Rows are points. The last column is the point's height on a tilted bowl or saddle (a function of degree 2), plus a little noise. Along how many of its main directions does it bend up, bend down or stay straight?

Points, 18 rows:
+0.53,-0.83,+2.04,+0.53
+1.18,-0.51,-0.50,+0.05
-1.65,-0.33,+1.55,-0.05
-0.62,-3.10,-0.49,+0.46
-3.12,-1.04,-3.87,+2.16
+0.29,-1.89,+3.94,+3.06
+1.19,-1.86,+0.52,+0.52
-2.04,+0.38,-0.94,-0.07
-3.22,-1.07,-0.16,+0.20
-2.01,+0.87,-0.28,-0.03
+1.62,+0.61,+0.94,+0.79
-0.14,-1.56,+0.00,-0.44
+2.96,+0.43,-2.07,+2.74
-2.12,-0.15,+1.41,+0.08
-0.09,+2.61,+2.80,+2.69
+1.28,-2.78,+0.91,+1.52
+2.44,-3.09,-0.29,+2.73
+0.28,+0.35,+5.31,+4.79
Directions: 3 up, 0 down, 0 straight

Points (24 x 5):
+3.90,-3.19,-1.13,-2.32,-2.54
-0.34,-1.96,-2.20,-1.40,-1.43
+1.66,-1.42,-0.56,+2.29,-1.80
+4.03,-1.71,+1.37,-0.57,+0.39
-2.00,+2.68,+1.87,+0.29,-0.07
-0.16,+0.41,+1.85,-2.64,+2.74
-0.75,+1.33,+1.31,-1.09,+0.90
+0.35,-2.25,-0.79,-0.16,-2.53
-2.84,-0.09,+0.10,-0.01,-0.41
-0.36,+3.03,+0.43,-1.29,+1.42
-2.82,-1.06,-0.63,-2.08,+0.58
-0.38,-1.19,-1.68,+0.72,-1.82
+1.78,+1.74,+2.48,+1.18,+3.10
+0.86,-0.22,+1.89,-2.72,+2.99
+0.02,-1.51,-1.54,-0.30,-1.85
-3.31,+0.12,-0.74,+0.42,-0.47
-2.31,+1.21,-2.78,-3.35,+3.01
-1.90,+0.19,+2.34,+0.47,+0.76
+1.98,-0.37,+1.09,+1.77,+0.38
+3.57,-0.10,-1.59,+2.75,+0.55
+0.64,-2.30,+0.57,+0.27,-1.99
+2.73,-4.24,+1.98,+0.91,-3.61
-3.18,+0.00,+0.12,-2.52,+1.41
-0.02,+4.72,+0.50,+1.93,+0.61
Directions: 3 up, 1 down, 0 straight

Points, 26 rows:
-3.94,-1.61,+0.33,+1.87,-2.26
+1.31,-1.22,-1.56,+0.88,-0.35
+1.78,-2.32,-0.49,+2.16,+0.89
+0.14,+2.21,-2.03,+1.35,+0.10
+0.23,-1.31,-3.24,-0.79,-1.30
-1.15,-0.26,-2.37,-0.95,-0.92
-0.67,-2.02,+0.90,-0.08,-1.14
+0.62,-0.68,+3.68,-0.67,-1.42
-1.73,-0.72,+1.57,-1.55,-2.08
-1.22,+2.74,-3.30,+0.94,-0.95
-1.65,+0.90,+0.46,-2.24,-1.71
-1.74,-1.77,+0.76,-1.04,-1.85
+0.11,+0.01,-4.67,+0.78,-1.36
-0.56,+0.80,+1.36,-0.62,-1.20
+2.69,+0.04,-1.32,+1.17,+0.96
-5.43,+0.20,-0.18,+0.77,-3.96
+2.13,+3.78,+2.35,+1.68,+1.99
-2.05,+1.22,-2.40,+0.62,-1.43
+1.14,-1.75,+0.84,-4.35,-3.90
+3.22,-1.70,+2.94,+2.01,+3.73
-1.15,+1.40,-0.19,+0.06,-0.85
+2.65,+1.86,+2.97,+1.38,+2.42
-2.77,-2.74,+0.91,+1.68,-1.21
+0.02,+2.45,+2.27,-1.34,-2.11
+0.01,-1.11,-0.94,+1.71,-0.04
-1.25,-0.93,+2.09,+1.36,+0.16
Directions: 1 up, 2 down, 1 straight

Points:
+0.65,-0.67,-0.02,-0.68,-0.09,+1.44,+0.69
+3.87,+0.69,+1.88,+3.72,+1.28,+1.28,-4.95
+1.92,-1.79,-1.54,-1.63,-3.29,-0.19,+1.65
-0.57,+0.84,-3.27,-0.93,-0.62,-0.10,+0.42
-0.28,-3.32,-0.31,-0.16,+3.34,+1.82,-0.99
+0.60,-1.10,-1.29,-0.54,-1.84,-1.13,+1.02
-3.78,-0.55,-2.68,-2.36,+1.67,+0.60,+0.73
+1.04,+2.64,-0.31,-1.47,-1.72,+2.21,+1.78
-2.73,-0.69,+0.46,-1.45,-0.06,+3.20,-0.05
+2.53,+2.51,+1.76,-2.25,+0.08,+2.44,+4.61
-3.49,-1.07,+0.54,-2.78,+2.55,-0.79,+1.29
-1.02,-1.88,+0.06,+4.16,-0.07,+1.71,-2.58
+0.27,+0.27,-2.58,-4.69,+1.36,-0.23,+2.80
-0.88,-1.84,-1.97,-1.47,+3.29,+1.53,+1.10
+1.85,-0.54,-0.57,+0.92,+0.77,-1.85,-0.65
+1.10,+0.85,-1.00,+0.60,-1.40,-0.43,-0.09
-1.29,-1.02,-1.36,+2.16,-1.04,-0.11,-0.21
-2.15,-2.28,+2.32,+0.36,-0.84,+0.72,-1.23
+0.34,-0.28,+0.07,+0.94,+0.76,+1.22,-0.36
+0.23,+1.77,-1.37,+1.91,-2.28,+0.49,-0.70
+2.00,-0.44,-1.35,-0.51,-1.02,-0.88,+0.54
-0.34,+0.98,-0.65,+0.09,-0.87,-1.70,+0.25
+0.78,-0.29,-1.01,+0.74,+1.49,+0.91,-0.38
-0.61,+0.72,-1.41,-0.99,-2.11,-1.69,+0.81
-2.30,-4.93,-0.62,-0.88,-0.92,-0.16,-2.30
+2.21,-0.05,+2.01,+0.27,-5.56,+0.87,+4.07
-0.99,-1.36,+1.15,+1.96,-0.03,+0.89,-1.25
+0.58,-0.16,-1.10,-1.63,+2.34,-0.01,+1.59
+0.63,+1.48,+2.79,+0.12,-5.02,-2.17,+2.86
-0.93,-0.95,+3.32,+0.83,-0.16,-1.92,-0.79
-1.89,-2.71,+1.08,-2.17,+1.18,+1.57,-0.11
+2.89,-1.44,+2.89,+0.42,-1.78,+5.25,+0.86
-0.96,-2.96,+0.39,+2.96,-4.36,+3.78,-2.81
+1.52,+3.36,+0.85,+1.25,+4.11,+1.30,-0.94
-0.61,-0.74,+0.98,-2.16,-1.62,+1.38,+1.99
+1.74,+2.27,-0.83,+3.40,-0.99,+0.64,-2.93
-3.05,+0.47,+1.63,+2.26,+2.50,+1.25,-0.90
+3.97,-3.34,-1.80,+1.26,-2.37,-2.36,+1.16
+0.88,+0.08,-0.89,-1.29,+2.46,+1.88,+1.26
Directions: 2 up, 3 down, 1 straight
